Each point is reached from the start by the listed moves, each made 0, 1 or 2 times, or once backwards (-1), plus a little noise. Is the number of moves made odd or even? Then give how often each move was made.
(in the rows, 128 means zero)

Moves:
(1): [174  86 116 110 169 134]
(2): [153 115 134 152 157 127]
(3): [131 104 149 137 124 145]
Start: [142 145 140 129 111 127]
Points:
[ 93 211 130 137  74 105] => even (-1, 0, -1)
[120 174 157 170  99 120] => even (-1, 1, 0)
[145 161 163 193 127 119] => odd (-1, 2, 0)

Moves:
(1): [149 123 116 139 128 138 124 129 119 123]
(2): [116 135 125  99 149 143 105 125 123 104]
(3): [126 127 127 122 137 124 141 122 126 135]
(4): [137 125 123 135 140 140 139 142 120 121]
(5): [127 117 135 116 137 122 140 135 123 122]
(6): [124 142 132 126 131 123 149 131 128 114]
(7): [127 140 139 131 119  96 135 126 120 133]
(8): [138 115 115  97 125 112 138 143 144 146]
Start: [118 118 135 134 121 123 148 125 141 127]
Points:
[157 116 124  95 122  77 140 150 114 107] => even (2, 1, -1, 0, 1, 0, 2, 1)
[124 144 113  48 154  73 218 151 153 127] => even (0, 1, 2, 1, -1, 2, 1, 2)
[100 102 133  35 213 136 245 172 141  78] => even (-1, 1, 2, 2, 2, 2, -1, 1)
[190  97  91 119 121  94 249 175 151 149] => odd (2, -1, 1, 1, 0, 2, 0, 2)

Moves:
(1): [133 126 140 139 128 125 130 128 132 118 130 118]
(2): [100 143 102 103 114 129 147 123 138 109 113 128]
(3): [148 135 142 153 145 127 129 115 137 144 143 126]
(4): [136 114 134 140 100 112 117 121 117 120 133 130]
(5): [122 129 137 129 138 110 145 137 135 132  87 115]
(6): [106 149 150 115 109 145 150 127 132 136 120 110]
(7): [134 124 108 118 118 128 127 133 149 122 144 110]
(8): [136 130 118 132 118 124 130 136 123 122 143 133]
(9): [133 144 130 111 149 131 123 128 138 133 106 133]
(10): [118 127 127  96 110 121 145 129 142 115 142 110]
(11): [143 136 128 119 148 132 139 125 133 130 122  94]
Start: [137 133 136 118 124 120 138 125 125 135 119 116]
Points:
[147 176 151  21 131  99 213 185 226 127  86   8] => even (1, -1, 0, -1, 2, 1, 2, 2, 2, 2, 0)
[162 161  63  50 182 122 166 148 176  76  93  38] => odd (2, 1, -1, -1, 0, -1, 1, 1, 1, 0, 2)
[111  95 131  88  33  95 148 159  84 109 186 149] => even (-1, -1, -1, 0, 0, 0, -1, 2, -1, 2, -1)
[126 140  70 117 105  94 176 124 108  69 129 112] => odd (1, 2, 0, 0, 0, -1, -1, 2, -1, 0, 1)
[132 142 103  77 118  82 167 178 150 114  46  90] => odd (0, 0, -1, 0, 2, 0, 1, 2, 1, 0, 0)
[135 184 106  82  94 149 126 113 143 124 116 128] => odd (0, 1, 0, 1, -1, 1, 1, 1, 2, -1, 0)
[181 153  69  85 109 113 166 111 175 119 157  28] => odd (-1, 1, 1, 1, 0, 0, 2, 1, 0, 0, 2)
